Each row of a before or after table is a point. One or more steps were done to the points. Then noise was added and the rows were shuffled. The steps act on columns, c1 being the first. What was done? A step turns or swaps two columns, mirrors them in a line or flattens them onto one, adds a multiple of one to another, or multiplies or shifts one. Angles are multiples of 10 degrees, from the lower column toward the higher: turns from -170 to 170, lines from 10 to 170 but not 90. Use the fewest steps. Two steps may share a column if one is a turn and the other turns, adds or multiplies; they go together, in the order done. Otherwise the lowest column goes first.

Before, 9 rows:
[[ 22   0]
 [-16  28]
 [ 34  42]
 [  2   4]
 [-36   6]
 [  3   8]
 [ 16 -14]
 [ 50 -45]
 [  7 -23]]
After:
[[ 37  35]
 [-36  18]
 [-17  31]
 [  4   8]
 [  6 -24]
 [ 15 -20]
 [  1   5]
 [ 51 -58]
 [ 25  -6]]
Steps: add -0.3 times c1 to c2

Before:
[[ 12  -7   5 -19 -27 -17]
 [  1  19  -7  12  -5  24]
 [ 32  23  -2 -30 -20  -7]
 [  8 -22  -4  -7   3   2]
 [  7  19 -32 -17  11  -7]
 [ 22 -25 -20  -1 -16  -6]
 [ 32   7 -13 -15 -23  -6]
 [ -9   3 -21   7  -6  15]
 [-15  -7  -7 -18 -17  27]
 [ 13  17 -30  -4 -12  28]
 [ -6   5  19   4  12   9]]
After, 11 rows:
[[  9  -7 -11  -8   5   5]
 [ 47  -4  15 -19 -28  -4]
 [-24   0  59   3  11   1]
 [-33   6 -22  11  -3  23]
 [-23   8 -89  -5 -15  33]
 [ 68   4 -43 -16 -25  14]
 [-44   4 -64   6  -6   6]
 [ 76   9  -7 -29 -21  13]
 [ 54 -13 -57   2 -17  12]
 [-74  -2 -25 -17 -16  11]
 [ 27   3 -95 -16  12  -2]]
Steps: turn c1 and c6 by 40 degrees; multiply c1 by 2.5; multiply c2 by 0.4; multiply c3 by 3

Before:
[[-32 -24 -30 -12  17  -9  19  62 -23 -27  42 -11]
 [ 13   6 -14  10   3  -4 -33  50 -39  18  19   0]
 [-12 -30  -7 -16  42  38 -34  -7   6  34  17  26]
 [-10 -23 -22  14  56 -31   4  16  45  10  31  25]
 [ 38 -38 -52  34  35  15   3  27  -7 -11 -31  11]
 [-86   6 -14 -30   0   5 -39  -1  10  32   0  -9]
 [ 45 -41 -36  23  21 -50  37 -10  -3  -4 -18 -37]
 [ -7  17 -25 -19   3  19 -11  30   5   3  26  36]
 [ 11 -20   5 -18  22 -43   9  43   2  41  -8  10]
 [ 15 -22   0 -25   3 -17 -81  -2 -10   3 -11  18]
 [-14  -8 -24  -2  18 -31 -14  -2 -40 -11  -3  17]]
After:
[[ -6 -14  31 -20  11 -13  20  24  15  15  12   8]
 [-17  12  12   1 -35  10  12  -6 -30  -2  18 -12]
 [ 11  12 -18 -27 -16  12  78 -29   0 -22   5  -1]
 [ 34  28  15  34 -15 -36   5  29  -2 -25  61  -3]
 [-12   3  42  17 -62 -15   0  12  52 -26   3  20]
 [ 13 -16  26   9  -9   0  47  37 -33  -5   3 -15]
 [ 45  26  10  23 -50  26 -38   6 -20 -33  38  -8]
 [-90 -32  -2 -29  -2  -4  39 -14   8 -11   7   5]
 [-11 -15   8 -17  -9 -60  29 -17  11 -45  -5   5]
 [ 12 -25 -12 -17 -44  17  12  43  10 -37   3   1]
 [-28  37  47 -13 -15  -2   1  66 -28 -12   8  -6]]
Steps: turn c2 and c10 by 120 degrees; turn c3 and c11 by -120 degrees; add 0.3 times c4 to c3; turn c5 and c6 by -140 degrees; mirror c7 and c8 in the line at 80 degrees; flatten c9 and c12 onto the line at 20 degrees

Before:
[[-64  -5 -19 -37   0  50 -33 -23  62 -53  18 -11 -35  85  35  16 -10  22
   24 -13]
 [ 13  12  -1   2   9 -10   0  35  15  -2  18  -5   1  10  -9  22 -20   2
  -24   8]
 [ 25  36   3 -22 -31   6  13   4   8 -14   6   5  11  16  -7  29 -13 -28
  -27  -5]
 [  6  -8 -34 -17 -19  31   4  -3  40 -33   0   0 -44  36 -27  73 -33 -21
   29 -20]
 [ -7 -24  56 -22  36 -17 -16 -16  19  -1 -92   2  21  72  28  -3  38  39
    6 -24]
 [ 21  32  15  24 -16  19 -22  23  14  17 -15   8   4  31 -15   2  25 -27
  -20  27]
 [ 25  13  49  10  -7  -8   7  10 -29  26 -25 -15  15  20 -16   0   9   6
   -4  34]
 [-16  11   9  -7 -38  -5 -16  20  15   5   9   8 -27   4 -14  16  14 -29
  -12 -13]]
After (8 x 20):
[[-65  12 -19 -35 -53  50 -30 -23 -62 -29  20  35 -10  81  36  16 -11  19
   24 -30]
 [  5 -16 -34 -16 -24  32   4  -1 -40   8   0  45  -2  45 -25  73 -33 -12
   27 -42]
 [-14  -8  11  -6  16  -7 -18  22 -14  27  11  27   5  19 -15  17  10 -28
   -9 -26]
 [ 26  10   3 -22  -3   4  13   3 -10  24   6 -12   5  30  -6  32 -15 -40
  -28  -9]
 [ -6   8  56 -20 -13 -17 -16 -17 -18 -65 -93 -18   3  44  26  -3  37  47
    7 -46]
 [ 21   7  14  25  21  20 -21  22 -12  -7 -16  -3   6  35 -17   2  25 -43
  -20  54]
 [ 14   8   0   2  -6  -7   1  34 -14 -11  18  -2  -5   2 -10  23 -21  -7
  -23  17]
 [ 24  13  49  10  26  -6   8  11  27 -11 -25 -16 -15  17 -16   2   7  -5
   -3  70]]
Steps: turn c2 and c18 by -40 degrees; turn c5 and c10 by -110 degrees; turn c10 and c14 by 30 degrees; multiply c9 by -1; turn c12 and c13 by 90 degrees; multiply c20 by 2
